Every row gives one point. To make a cloud, some directions were put in groups of two or more. Within a group, all points are equally far from the middle, so they leave a hole (a ring in 2 directions, a hollow ball in 3). The other directions are filled evenly. Then the cloud was stretched, turned, moved and blurred a little. How many holes are there, and how many directions does each take, smallest first?
In the rows, zero is written as 128.

Cloud, 13 rows:
[[137 119]
 [160 113]
 [102 161]
 [126 160]
 [ 80 146]
 [ 84 159]
 [110 141]
 [ 98 139]
 [169 128]
 [131 119]
 [129  95]
 [109 178]
 [133 154]]
Holes: 0

Cloud, 22 rows:
[[145 140  83]
 [123 111 122]
 [139 113 165]
 [132 124  94]
 [107 105 155]
 [128 138 157]
 [141 159 159]
 [ 89 140 102]
 [169 136 161]
 [ 96  92 122]
 [112  98 116]
 [156 169 166]
 [ 95 184 107]
 [113 112 155]
 [ 81 165 101]
 [104 116 109]
 [150 103  80]
 [139 181 102]
 [126 107 138]
 [127 137 109]
 [148 135 167]
 [131 154 135]]
Holes: 0

Cloud (29 x 4):
[[ 70  89 136 129]
 [109  99 157 181]
 [157 132 117 161]
 [ 67  77 121 150]
 [149 113  74 141]
 [149 112 175 118]
 [ 84 114 134 121]
 [110 136 114 145]
 [138 112 174 111]
 [ 88  97 133  90]
 [ 83  98 133 125]
 [ 99 135 126 110]
 [133 108 102 128]
 [ 79  86 121 146]
 [117 118 124  69]
 [162 136  95 158]
 [150 109 127 159]
 [116  78 134 112]
 [135  65 118 139]
 [121  78 141 129]
 [100 122 146 119]
 [172 119 134 121]
 [143 134 124  97]
 [ 96  99 145 114]
 [135 105 107 177]
 [101 115 158 114]
 [103 129 120 142]
 [111 115 142 130]
 [118  88 138 135]]
Holes: 0

Cloud:
[[ 87 103 117 158 114 150 132 170]
 [126 115 100  95 179 154 151 142]
 [125  95 175 132 136 166 169 128]
 [134 141 178 125 113  93 160 132]
 [142 122 137 152 160  89 120 105]
 [115  72 115 136 109 127 111 109]
 [162  97 154 157 148 145 151 108]
 [102 104 128 170 172 110 126 156]
 [131 123 140 141 125 189 163 113]
 [112 133  85  83 160 125 115 148]
 [129 108 180 107 115  96 112 132]
 [114 110 148 152 174 100 171 142]
 [148 169 110 115 134 149 127 160]
 [116 111 151 144 120 184 116 159]
 [101 128 173 176 153 146 135 125]
 [ 93  67 111 134 163 122 133 147]
 [108 169  97 131 132 165 141 147]
 [114 176 104 135 158 141 117 118]
 [104  98 117  85 135 136 148 175]
 [116 165 119 125 170 103 117 165]
 [149  92 172 107 158 131 154 152]
 [ 93 161  93  98 163 112 128 132]
 [138 146 192 147 124 123 143 157]
 [115 150 100  93 158  92 146 136]
 [102  91 149 106  98 158 107 140]
 [ 99 133 126 157 163 155  91 132]
 [109 120 146 128 187 113 134 177]
 [121 130 134 125 122 173  82 131]
 [136  85 132 145 124 123 169 173]
 [ 99  84 119 136 146 136  96 170]
 [114 106 122  78 133 154 147 168]
 [119 118  87 112 171 146 150 165]
 [153 151 118 125  87 125 156 106]
 [103 103 137 133 113 113 157 182]
 [139  99 154 151 159 113 122 172]
 [120 121 128 127 101 136 190 148]
 [ 98  92 140 158 138 121 162 169]
 [156  94 170 121 159 143 113 134]
 [ 86 146 125  94 126 160 157 134]
 [152 170 144 118 135 123 171 152]
 [101 166 136 105 110 123 130 170]
 [107 117 176 138 182 160 140 134]
 [125 124 182 104 103 118 100 134]
 [143 106 112 146 105 132  97 143]
 [ 99 150 171 111 151 116 150 103]
 [122 106 151 117 180 158 145 171]
 [ 62 139 147 122 143 113 116 110]
 [173 144 167 157 135 117 149 128]
 [106 107 155 128 147  98 166 168]
 [147 143 131  95 179 107 128 131]
 [135 131 157 171 112 112 120  95]
 [ 92 110 134 118 127 107 136 190]
 [113 129 192 109 112 129 112 141]
 [ 94 112 166 165 152 136 167 121]
 [ 83 113  99  83 152 123 126 165]
 [ 82 126 150 143  98 113 130 101]
 [125  68 137 126  99 119 111 127]
 [118 142 170 179 132 127 134 103]
 [155 105 129 156  96  98 123 127]
 [ 97  74 139  97 136 151 114 158]
 [138 126 148 114 125 173 161 172]
 [ 89  69 113 111 133 146 134 112]
 [ 99 141 106 134 109 150 155 175]
 [111 164 106 133 135 151 119 177]
 [ 76 111 149 116 108 154 111 157]
 [ 81 157 104 139 115 115 145 155]
 [129 141 109 121  93 100 120 169]
 [ 95 143 158 120 157 161  83 133]
 [118 142 107 116 122 107  79 127]
 [116  91 140 149 166 156 113 168]
 [164  96 153 101 164 137 130 141]
 [103 113  95 134 163  87 156 126]
 [119 124 156 166 107 130 182 128]
 [ 99 155 145 123 138 107 139 185]
 [138 129 142 137  92 113 184 117]
 [118  81 114 117 107 141 113 170]
 [168 110 109 120 140 142 176 131]
 [ 75 105 118 152 156 142 152 167]
 [115 123  98 108 102 119 120  87]
 [134 153 129 179 126 105 157 129]
 [129  82 146 124 113 155  93 137]
 [ 82 130 119 123 168 101 138 177]
 [ 92 112 133 133 147  98  77 134]]
Holes: 1 (8)
